Each row is a point. A path goes straight from each point to the next, and from the last back to the first. The post is the endless flat space through its rows: a point in 2 columns, a line in 3, a plane in 4, and so on, so that a path can go around it. Count how often the path circles the post. Going back the other way cancels.

Post, one row:
[[3 5]]
Path (12 x 2):
[[  8  30]
 [-22  37]
 [-45   9]
 [-37 -31]
 [ 24 -27]
 [ 64  -4]
 [ 17  21]
 [-11  60]
 [-51  43]
 [-22 -41]
 [ 14 -21]
 [ 60  19]]
Times around: 2

Post:
[[ 70   8  59  49  14  50 -63 -12]
 [ 28  36  10 -26  30 -23 -80   5]
 [ -4 -58 -51  28  29  42  11 -12]
 [-20  47 -58 -25 -47  -6   4  -3]
 [ 17  -2  40  53  26 -11 -12 -16]
 [-15 -32  -1  16  -2   2  63  27]
 [ 28  68  -3  26  14 -30 -11  36]]
Path, 18 rows:
[[ 10 -29 -69  54 -14  11 -13  38]
 [ 56  61   3  20   3 -32  10  65]
 [ 16  53 -18  15  18  -4  -9 -66]
 [-35  33 -30   3  17  26   5 -56]
 [-21  14 -44  43  23  35 -10  53]
 [  3  17 -69  -5 -18  -2 -54  10]
 [ 38 -64  39  13 -23 -14  29 -28]
 [ 16 -24  46  15  25  -5  -8 -37]
 [  7  -1  -3  -1  82  -4 -36  10]
 [-44  27 -30 -27  35 -16 -19  34]
 [  4 -10 -33  24  -7  31 -76  -9]
 [  4  12 -51   3 -38 -27 -15   6]
 [ 39  13 -39  36  68 -34  -9  15]
 [ 32  94  -2  45  11  -4  -2 -51]
 [-52  33  -9  -1  10  -1  34  42]
 [-10   9  -7  47  -8   6 -40  43]
 [ 32 -41  45 -17   8  -1 -40  20]
 [ 11 -27 -33  37   9 -49  -8 -16]]
Times around: 3

Post, 13 rows:
[[ -1  10  14   7 -28   3 -13  -3  11 -12   3 -20  -1  26]
 [ 11 -22  -9 -14 -11  32 -11 -20  21  40  47  -1  19 -15]
 [ 14  24  12  -2  37   4  30 -59  17 -13 -37   1  15  36]
 [-28   9  44 -24  39  12  -9  14   2  -1 -14  -3   8   1]
 [  8 -26   1 -29  11  -5  18 -29 -14 -37  32 -25 -18  -9]
 [ 22 -38  45 -30  -1  30   1 -19 -26 -22 -26  36 -12  17]
 [ 25   4 -25 -42  14  10  10   0 -37  -1   3   8  -8  20]
 [  8   2 -24  -9  19  28  18 -11  25 -67 -14   5 -22  -6]
 [ -2 -75 -20  25 -27  11 -48  36 -45 121  25 -90   8 -52]
 [ 15  32  29 -26   2 -16   4  -7  38  10 -24  -6 -25 -19]
 [ -8  -3 -10  34   6  12  50 -18  -8  12  29  18  19  -4]
 [ 31  21  40  13  44 -34 -35 -39   2  -7 -41  50  25  -9]
 [ 15   3   6 -55 -24  -6  13  16  11 -40 -15 -36  39 -32]]
Path, 25 rows:
[[ 12   8  35 -22  10 -12   5 -35   0  -3 -40 -31 -33 -24]
 [  2 -16  37 -56 -20  34 -27 -25   3  10  38   3  47 -12]
 [  3 -32  16   2 -22   6   9 -63  31   1  32 -13 -44 -17]
 [ 22 -51  20  -1  18   9 -32 -41  11  82 -11  25 -43 -27]
 [-28   8  13 -23  22   5 -14 -28   8  41 -23  13  13 -32]
 [-15  23  55  13 -40  45   0  11   9  44  -9  23  -2  -3]
 [ -9  76  51 -37 -31  -7 -13  31  24   3 -28 -65  48  58]
 [ 40  32  57  10   3  19  -8  -8  53 -11 -19  34  20   6]
 [ 10  18  -4 -54  21  34 -44  12   3  32  43  -2 -31 -16]
 [-18   8 -19 -11 -17  14 -10 -18   8   8  31   7 -24 -47]
 [ -1   7  22  12  -4 -21  13 -36  -9  40 -58 -36  22  41]
 [  9   0  20 -11  12 -14   1   5   7  17 -30  -8   9 -14]
 [ 47 -40  12 -49  -7  38  18  15  10  -7  22  15  11 -23]
 [ -9 -14  82 -36  44  -8   5 -14 -21 -11  24 -15  14  -9]
 [-12   8  26 -60   1  32 -17  49  31   4   2 -31   6  18]
 [-24   1  47 -35   5  -1  45 -22  33  -9 -30 -23  42  16]
 [  7  18 -54  -4  12 -30  -6 -13 -51  40   0  24  -8  23]
 [-10   9  22 -10   1  30  25 -43  17   4 -12 -12  20  26]
 [ 18 -22  57 -47 -18   8 -48   7 -11  41  -1 -26  -8 -25]
 [ -6   1  50  -5  26  42  -5  -6  32  31 -22 -27  22  42]
 [-28 -31  35 -17  73 -22  12  21 -10  21  14 -27  35  -9]
 [ 11   4  10  -3  20 -25 -19  -4  15  -9   4  15   0  26]
 [ 11 -43  -8  24  28  28 -14  13  -4 -33  20  45  -2 -19]
 [ 25 -27 -19 -13   5  -7  34 -41 -44 -36   4  30   4  27]
 [-61 -11  27   7   5 -37 -14 -26  -3 -20   6 -42  42 -37]]
Times around: 1

Post (17 x 18):
[[  36  -75    3   11  -15  -17   37   44  -18   41  -31   -1  -24   -2
   -35   13  -10    4]
 [ -12  -28   -8   -1    3  -11  -38   13  -18  -36  -23  -14    8  -35
   -44  -29    3  -24]
 [  13   -1  -27    2   -4   48  -30  -30   31  -26   14  -10  -35  -10
   -26   32  -30    5]
 [  48  -68   49    3   25  -16    0   13   19    7    2    1    8   -6
    -4  -17  -23  -27]
 [ -37   32  -19   20   -9   -5  -28  -12   14    9   40   -3    9  -16
   -27   -6    2   23]
 [ -48   26    4  -19  -41   -8  -36  -39   15  -14   -3   27    4   35
    -5   57   17  -26]
 [  -4  -20   18   32   11   49   16    3   -4   44  -45   -6    6  -16
   -38  -57   51  -36]
 [ -14   43  -17    5    1  -13  -26   -6   40  -16   18   23   35  -16
    24   83   -2   10]
 [  48  -54   -3   -3   -3  -52   63  -53   20    1  -22  -11   -5  -23
   -34  -19    1  -11]
 [  22  -61   70 -121   28  -53   46   21  -63   -4  -74    7    0   22
   -44   22   36   88]
 [ -49   19  -36  -15   28    1  -16   12   10  -29   62   -1   -6    7
    -2   33    5  -46]
 [  -6   48  -80   -5  -30   14    9  -55  -21   48   30   23  -25  -10
     7  -15    1  -60]
 [  17  -12  -30    8   42  -46  -39  -12   52  -20   14  -12  -19   33
    28   42    6   14]
 [  24  -86   24  -91  -16   -9   64   65  -35  -24  -53   71    8   32
   -48   -3   18   95]
 [  24  -36  -32   26  -16    7  -12  -42  -12   -3   51    1  -15  -14
    16   42    6   -9]
 [ -15  -21   18   13  -34   28   34  -22  -28   -7  -37    2  -24  -31
    -7  -35   -9    3]
 [  46  -40    0   48  -14   47    7   46  -23  -42   -7  -44   20   28
   -43  -25   -2   15]]
Path:
[[  14   -2  -59   46   -4   -4   23    5  -40   55   35   20   12   15
    -5   14   43  106]
 [-103   61  -33  -18  -26   58  -83  -10  -23  -17  -35  -44   17   17
   -67  -36   27   61]
 [  25  -31  -18 -104   15    4  -10  -16   26   -9  -72   13  -34   -4
   -21  -39   -7  -16]
 [  12  -19  -37  -45  -38    9   28   26  -69   12   -6   26   -7  -12
   -68  -89   17  -10]
 [  29  -49   54  -23   -5   25  -31   43  -75   28  -10   -8  -19   -1
   -17   29    5   -1]
 [  12  -21   33   -6  -70  -24   -8  -15   11   11  -27  -10   19   -1
   -14   23   12  -19]
 [   9    6  -42   29  -74   -3   37  -20    6   67   -8   14  -16   -6
    25   11   28   -8]
 [   9    2   20    1   35   -3  -40  -13    3   15   -9  -10  -24    5
    18  -54   24  -18]
 [  10  -14  -26   22  -23  -27    3  -59  -12  -62   44    3   -8   26
    12   36  -12  -53]
 [ -48   11  -73  -31   28  -13  -14   66    9   21  -13    7  -13   41
   -71   43    7   49]
 [  29  -58   11   14   -5   42    2  -64   18  -41  -40  -24  -33  -33
     2    6  -23   -2]
 [  44   21  -44  -45   39   17    8  -59   11  -37  -51  -59  -29   37
   -52  -17   -4  -10]
 [  48  -30  -41   -2   -3  -11   15  -35   24  -49   -2   17  -34   45
     1   36  -23    5]
 [   4  -20   -2   21   14   29   32  -40   -9   57  -51   17  -27   19
   -19  -27    5  -11]
 [ -73  -11  -47   17  -51   41  -10   29  -83   61    7   25   23   14
    -4   90   50  -32]
 [  39   47  -21    3    2   32  -78   19   28   35    3  -21  -14   32
    19   26  -16   30]
 [  35  -12  -44   20  -49  -20   11  -37  -16  -20   16    9   13    3
    36   -1   13   -2]
 [  30  -12  -33  -29  -61   29  -22   41  -46  -60    0  -10  -47    8
   -46   -7  -49   28]
 [  16   -8   -4  -30   23  -11   46   -3  -13  -52   27   19  -16  -26
   -40    3   -5  -26]
 [  37    1  -53   13   63  -14  -57   12  -20   -2   48    4   58   -4
    -5   44   23   47]
 [  10  -83   12   17   36  -31   -7   29  -21  -26   60   -7   13    1
   -31   33  -26   11]
 [  -8   -3    1  -32   21   -3    6    6  -19    2    3   20  -16   34
   -41    7   44  -50]
 [ -39    6  -28  -17   -7  -44   17   -3    3  -27  -20   24  -28   32
   -10   -3   15   31]
 [ -37   10   25   -9   14   22   -3    0  -29    1  -10    3   12  -62
   -36    9   -3  -11]
 [  -1  -28    3    2   38  -21   24  -38   13   -7    8  -31   24   29
     3    7   29   12]
 [ -56   -1   -3   34    4   -4  -32   62   15   18  -77   23   88    4
   -59  -45   27   17]
 [  32  -24   15   51  -29    1  -19  -37   -3   31  -39   41   -7   28
   -29   27   26   -2]
 [  26   18  -11   54  -43  -14   75  -67  -35  -17   49   -6    0  -26
     9   80  -14    2]]
Times around: 2
